Each row is a point. Each copy is the shape, with its points in the same order, stretched, turned, moved and blurred by noise. Some copies are also mirrored. Which?
In the rows, zero is written as 128.

Shape:
[[142 194  75]
 [102 120 131]
 [197 177 130]
 [165 198 106]
 [ 97 116 105]
 [117  73 152]
 [101 113 123]
 [123  78 105]]
Copy 1 (8 x 3):
[[138 194  56]
 [117 113 122]
 [200 191 107]
 [164 205  91]
 [104 114  98]
 [144  73 145]
 [121 102 121]
 [138  66  97]]
Copy 1 is: only turned
Copy 2, 8 rows:
[[105 173  67]
 [ 91 121 148]
 [166 200 108]
 [127 199  91]
 [ 87 101 127]
 [117  88 179]
 [ 90 109 143]
 [128  77 130]]
Copy 2 is: only turned

Shape (7 x 4):
[[133 117 127 103]
 [133 147 178 161]
 [125 122  79 113]
 [123 170 166 129]
 [148 147 129 108]
 [116  96 110 116]
 [ 45  87 177 154]]
Copy 1 (7 x 4):
[[134 132 125 115]
 [149 135 176 177]
 [121 145  78 129]
 [134 168 171 152]
 [149 163 131 127]
 [119 108 106 126]
 [ 69  64 176 165]]
Copy 1 is: only turned
Copy 2 (7 x 4):
[[109 120 118  87]
 [120 114 172 151]
 [112 117  76  94]
 [119 151 155 132]
 [140 139 124 102]
 [ 88 100 100  93]
 [  7  91 155 132]]
Copy 2 is: only turned

Shape (11 x 6):
[[ 86 100 180 192 134  62]
 [154 209 155 127 117 153]
 [116 148  34 132 125 167]
 [133 217 152 141 116 172]
 [132  67 136 189 147 108]
 [ 93 152  57  95 147 140]
 [ 96  74 151 168 143 105]
 [ 82 112 136 200 125 130]
 [119 100 117 174 141  79]
 [112 144 176 147 170 143]
 [114 152  87  78  73 183]]
Copy 1, 11 rows:
[[ 86  85 203 150  98  82]
 [177 205 173 154 156 135]
 [148 155  33 157 131 137]
 [149 208 172 172 152 136]
 [120  45 148 149 123 127]
 [114 158  54 116 151 122]
 [ 92  72 163 150 108 119]
 [ 99 105 156 193 110 132]
 [125  84 134 131 114  78]
 [105 133 186 160 161 136]
 [147 196 101 109 114 183]]
Copy 1 is: only turned
Copy 2, 11 rows:
[[123  87 204 174 181  88]
 [139 198 174 170  81 147]
 [125 166  46 135 109 164]
 [113 190 171 182  81 167]
 [168  84 149 151 174 131]
 [104 179  81 107 136 147]
 [131  80 168 140 174 127]
 [115  85 147 182 144 142]
 [147 114 140 152 173  98]
 [120 141 199 159 155 164]
 [112 154 105 100  50 158]]
Copy 2 is: only turned
Copy 3:
[[ 81 151 199 189  85 142]
 [175 195 167 101 164  92]
 [125 145  42  96 156 114]
 [152 200 154  97 181  86]
 [108  97 155 173 114 151]
 [116 169  64  91 125 149]
 [ 78 122 160 147  96 141]
 [ 70 142 152 156 134 103]
 [121 132 142 183 110 144]
 [109 161 171 107 150 152]
 [159 157  92  50 119  75]]
Copy 3 is: mirrored

Shape, 9 rows:
[[114 121 128  98 164 103]
 [113 166  81 125 160 161]
 [159 148 122 130 115 164]
 [164  65 129 194  61 110]
 [ 94 172 143 134 149  91]
 [153  68 122 213  44 110]
 [134 125  68 137  82 158]
 [ 63 137 159 128 110 144]
 [129 140 130 114 101  85]]
Copy 1, 9 rows:
[[121  89 172 143 103 130]
 [138 112 122  94 134 179]
 [158 128 113  84 130 103]
 [156  82  62 144 136  15]
 [111 135 135 176  79 136]
 [148  84  31 146 135  12]
 [160  79  68  72 116 105]
 [ 66 125 111 127  94 100]
 [139 101 125 140  67  82]]
Copy 1 is: mirrored
Copy 2, 9 rows:
[[ 91 148 111 150 102 109]
 [127 160  71 170  91 159]
 [167 135 100 127 123 157]
 [195  56 136 167 173 119]
 [ 69 139  55 141 141 112]
 [198  36 121 176 183 123]
 [180  90  92 168  88 152]
 [ 62  80  88 145 125 168]
 [119 107  82 128 119  96]]
Copy 2 is: mirrored
Copy 3:
[[134 115 145 132 168  87]
 [123 132 115 185 151 158]
 [141 119 140 126 122 176]
 [ 75 128  98  25  95 149]
 [123 174 169 156 136 101]
 [ 62 140  87  22  74 157]
 [114 110  73 131  88 161]
 [ 77 113 176 155  98 107]
 [146 144 138 117 101  92]]
Copy 3 is: mirrored
Copy 4 (9 x 6):
[[122 135 159 140 166  94]
 [136 171  88 122 151 122]
 [147 140 110 146 108 183]
 [144  64 157 214  34 161]
 [ 87 120 115 153 199 114]
 [128  62 136 209  22 175]
 [152 112  84 119  75 157]
 [ 53 114 128 123 146 143]
 [138  82 116 146 149 125]]
Copy 4 is: mirrored

Shape, 14 rows:
[[144 140 133 119 100 106 152 137]
 [110 134 123 143 110 105 125 129]
 [119  98 121 177 126 152 113 123]
 [119 135 133 142 140 120 126 182]
 [100 104 128 138 182 140 155 124]
 [234 131 134 117  99  22 131 177]
 [108 135 127 237 112 113 162 158]
 [104  71 163 152 127 149 161 162]
 [126 148 177 109 137 131 120 114]
 [113 141 144 127  99 130 164 130]
 [116 139 143 144 112 146 118 129]
 [119 142 129 135 109  78 125 144]
 [156 140 115 118 111 135 167 138]
 [105  91 146 113 165 138 113 142]]
Copy 1:
[[137 168 120 124 103 123 146 125]
 [112 150 135 136 132 120 121 106]
 [133 123 158 167 140 148  76 116]
 [120 136 141 159 144 117 154 155]
 [129 129 146 137 178 174 136 127]
 [196 207  42 132 107  52 165 142]
 [118 202 166 210 126 148  98 117]
 [135 155 164 134 144 152  96 191]
 [151 136 178 103 145 120 155 116]
 [119 164 152 121 103 143 140 128]
 [125 131 172 143 121 130 121 117]
 [114 166 119 128 134 101 139 111]
 [143 149 114 142  89 149 156 132]
 [131 104 149 117 177 134 126 152]]
Copy 1 is: mirrored
Copy 2:
[[122 131 136 132  81 138 146 121]
 [110 138 123 143 113 107 105 127]
 [128 125 112 181 130 138  57 115]
 [142 140  87 169 124 136 129 151]
 [130  94 126 174 187 135 125 110]
 [210 105  79  79   7 115 164 148]
 [148 152 101 246 100  84 100  85]
 [141  97 159 213 129 159 110 134]
 [142 156 161 118 140 156 129 120]
 [102 142 154 166 101 134 146 112]
 [117 161 130 150 125 143  97 120]
 [127 139 122 133 100  97 129 140]
 [110 127 107 146  87 158 153 104]
 [134 100 136 150 165 154  98 156]]
Copy 2 is: only turned

Shape:
[[130 163 140  94 152 168 146 140 162]
 [150 176  85 189  56  99 128 120 127]
 [151 139 139 176 117 130 178 200  59]
 [140 138 136 132 123 127 160 213  98]
 [142 172 121 168 102 113 174 183 116]
 [104 139 188 105 142 131 140  98 170]
 [116 103 151  72  88 138  93 117 138]
 [142 190 115 182  69  91 120 111  79]
 [172 177 136 172 116 105  96 147 132]
 [ 63 108 165 111  77 116 100 187 125]
 [148 103 127 141 169 132 162 156 155]
 [131 133 157 144 150 200 130 118 178]
 [128 114 201  81  69 145 109 105 193]]
Copy 1, 13 rows:
[[ 59 103 160 139 128 138 159 116 124]
 [202 112 166 217 131 177  74 128 182]
 [187  61 160 162 154 183 125 214  74]
 [138  83 163 150 146 154 135 210 116]
 [166 106 190 201 154 164 128 183 119]
 [102 194 150 111 121 139 158  86 110]
 [121 150  88 122  59 125 120 125 154]
 [207 112 172 197 127 157  29 137 132]
 [161 119 190 142 155 197  75 134 165]
 [130 188 108 157  88 173 110 191 140]
 [131 100 136 108 184 159 210 145 127]
 [ 93  96 131 134 126 209 185  99 128]
 [107 213 131 121  20 160 167 107 165]]
Copy 1 is: mirrored
Copy 2 (13 x 9):
[[150 174 164 135 159 141  99 114 121]
 [ 73 183  72  99  52 144 199 102  50]
 [193 124  62 178  75 173 160 136 104]
 [190 166  92 163 105 141 156 164 127]
 [144 192  78 163  98 160 176 125  90]
 [120 147 207 133 136 153 122 115 140]
 [141 126 171  94  89  77 137 146 126]
 [108 151  91  94  59 177 192 119  37]
 [144 196  90  81  83 172 154 106 117]
 [134 153 161 140  49 121 151 196 143]
 [136 147  96 150 145 134 139 106 163]
 [117 153 153 124 116 147  55  76 143]
 [148 158 207 110  66  85 127 105 160]]
Copy 2 is: mirrored
Copy 3:
[[108 136 142  82 114 140  77 137 122]
 [163 207 103 177  98 135 141 102 221]
 [134 185  27 131 123 148 202 163 114]
 [118 157  58 102 116 116 171 189 116]
 [127 207  75 112 115 133 167 141 161]
 [108 123 208 146 131 138 104 124 102]
 [160  71 160 172  72 129 117 163 114]
 [198 221 102 195 101 139 151 105 165]
 [120 205 108 185 113 118  95 150 158]
 [137 109 128 155  32  54 185 166  96]
 [ 76 114 105 122 164 129 127 142 141]
 [ 65 123 138 121 104 166  68 109 119]
 [107  93 213 175  56 155 108 179 126]]
Copy 3 is: only turned
Copy 4, 13 rows:
[[120 129 148 121 141 177  93 122 129]
 [133 239 118 174 119 115 116 156 166]
 [164 146 158 207 137  98 132 170 119]
 [145 137 173 177 149 104 107 164 142]
 [140 192 164 190 156 115 115 159 146]
 [100 139 161 141 124 146 115  69 133]
 [101 136 163 111  79 121 106 114 163]
 [146 230 131 167 108  85 116 142 120]
 [171 177 115 164 126 119  75 115 136]
 [ 60 138 207 172  99  56  82 130 152]
 [140 109 107 167 161 159 132 120 164]
 [115 105 115 160 107 197  92  99 117]
 [100 156 192 133  75 153 101  76 188]]
Copy 4 is: only turned
